Each row is a point. Two turns around zero, p and q, are shown by what they do to some points. Write where each new point lands after one turn and then the other. Backwards means that the second turn is done in reverse. Each puzzle has new turns, and all numbers are rounded.

Turn p:
[-0.15 -0.05 +0.23] => [+0.18 -0.12 +0.17]
[-0.09 +0.26 -0.10] => [+0.14 +0.24 -0.10]
[+0.53 -0.25 -0.03] => [-0.40 -0.35 -0.26]
[-0.29 +0.04 -0.10] => [+0.08 +0.23 +0.19]
Turn q:
[-0.04 -0.07 -0.16] => [-0.15 -0.10 +0.02]
[-0.17 -0.02 +0.32] => [+0.30 +0.02 +0.20]
[-0.15 +0.17 -0.13] => [-0.17 +0.13 +0.15]
[+0.14 -0.50 -0.14] => [-0.03 -0.50 -0.18]
[-0.23 +0.09 +0.04] => [+0.00 +0.08 +0.24]
[+0.45 +0.34 +0.07] => [+0.05 +0.38 -0.42]
Where do these land?
q, then p: [-0.16 +0.00 +0.13] => [+0.07 -0.18 -0.07]
p, then q: [+0.01 -0.11 +0.33] => [+0.17 -0.27 -0.15]
q, then p: [+0.17 -0.32 -0.32] => [-0.27 +0.12 +0.38]
q, then p: [-0.01 +0.43 -0.14] => [+0.35 +0.27 -0.08]

Turn p:
[-0.55 -0.64 -0.14 -0.17 -0.10 -0.05] => [+0.05 -0.35 +0.19 -0.13 +0.36 +0.69]
[-0.08 +0.05 -0.15 +0.18 -0.13 -0.19] => [-0.10 -0.06 -0.21 -0.13 -0.17 +0.13]
[+0.03 +0.25 +0.07 -0.01 -0.11 -0.03] => [+0.03 +0.21 -0.12 +0.07 -0.12 -0.04]
[+0.19 +0.23 +0.61 +0.10 -0.23 -0.12] => [+0.12 +0.32 +0.21 +0.28 -0.54 -0.04]
[+0.15 +0.12 +0.00 -0.04 -0.05 +0.34] => [+0.16 +0.00 -0.10 +0.24 +0.10 -0.23]
[+0.17 -0.12 -0.14 +0.13 +0.03 -0.10] => [-0.01 -0.19 -0.01 -0.19 -0.09 -0.10]
[-0.07 +0.10 +0.00 +0.27 +0.07 +0.07] => [-0.22 -0.09 -0.10 +0.14 -0.09 -0.05]
[+0.03 +0.08 -0.10 +0.10 -0.15 -0.02] => [+0.04 -0.03 -0.19 -0.01 -0.11 +0.01]
[+0.12 -0.08 -0.14 -0.55 +0.66 +0.10] => [-0.07 +0.18 +0.34 -0.28 +0.66 -0.35]
Turn q:
[+0.15 +0.18 -0.33 +0.33 +0.23 +0.17] => [-0.06 +0.54 +0.04 -0.09 -0.11 +0.18]
[+0.21 +0.47 -0.17 -0.01 +0.24 +0.39] => [+0.07 +0.39 -0.05 +0.27 -0.28 +0.44]
[+0.02 +0.23 -0.04 +0.06 -0.07 -0.09] => [+0.01 +0.03 +0.19 +0.01 -0.18 +0.02]
[-0.35 -0.30 +0.25 -0.18 -0.08 -0.33] => [-0.13 -0.47 +0.11 -0.02 +0.34 -0.23]
[-0.27 -0.31 +0.24 -0.04 -0.43 +0.03] => [-0.10 -0.32 -0.17 +0.10 +0.05 -0.51]
[-0.17 -0.33 +0.26 -0.16 +0.03 +0.02] => [+0.00 -0.25 -0.17 +0.09 +0.34 -0.14]
[+0.18 +0.25 -0.50 -0.04 +0.19 -0.01] => [-0.16 +0.24 +0.05 -0.21 -0.25 +0.44]
[-0.05 +0.03 +0.15 +0.08 +0.14 -0.22] => [+0.09 -0.03 +0.25 -0.02 +0.17 +0.00]
[+0.29 -0.21 +0.14 -0.03 -0.26 +0.03] => [+0.28 -0.12 -0.24 -0.14 -0.09 -0.19]
Where do these land?
q, then p backwards: [+0.53 +0.34 -0.01 -0.55 +0.03 -0.05] => [-0.16 -0.38 +0.03 +0.15 -0.69 -0.19]
p, then q: [-0.11 +0.02 +0.28 +0.12 +0.18 +0.17] => [+0.01 +0.13 +0.20 +0.12 +0.14 -0.27]
p, then q: [+0.06 -0.10 -0.13 +0.32 -0.25 +0.06] => [-0.11 +0.01 -0.26 -0.28 -0.05 -0.20]
p, then q: [-0.27 -0.43 +0.17 +0.06 +0.04 +0.08] => [+0.14 +0.13 -0.26 +0.22 +0.32 -0.21]
q, then p: [-0.27 -0.26 -0.09 +0.23 +0.28 +0.12] => [-0.45 +0.23 -0.04 -0.02 +0.19 -0.03]
p, then q backwards: [+0.16 +0.14 -0.08 +0.09 -0.13 -0.39] => [+0.27 -0.01 -0.32 +0.07 -0.22 +0.01]
q, then p: [+0.24 +0.35 -0.16 -0.39 -0.02 -0.04] => [+0.41 -0.28 -0.09 +0.33 +0.05 +0.03]
q, then p: [-0.35 -0.05 +0.02 +0.12 -0.11 +0.05] => [-0.28 +0.04 +0.03 -0.07 -0.11 +0.24]
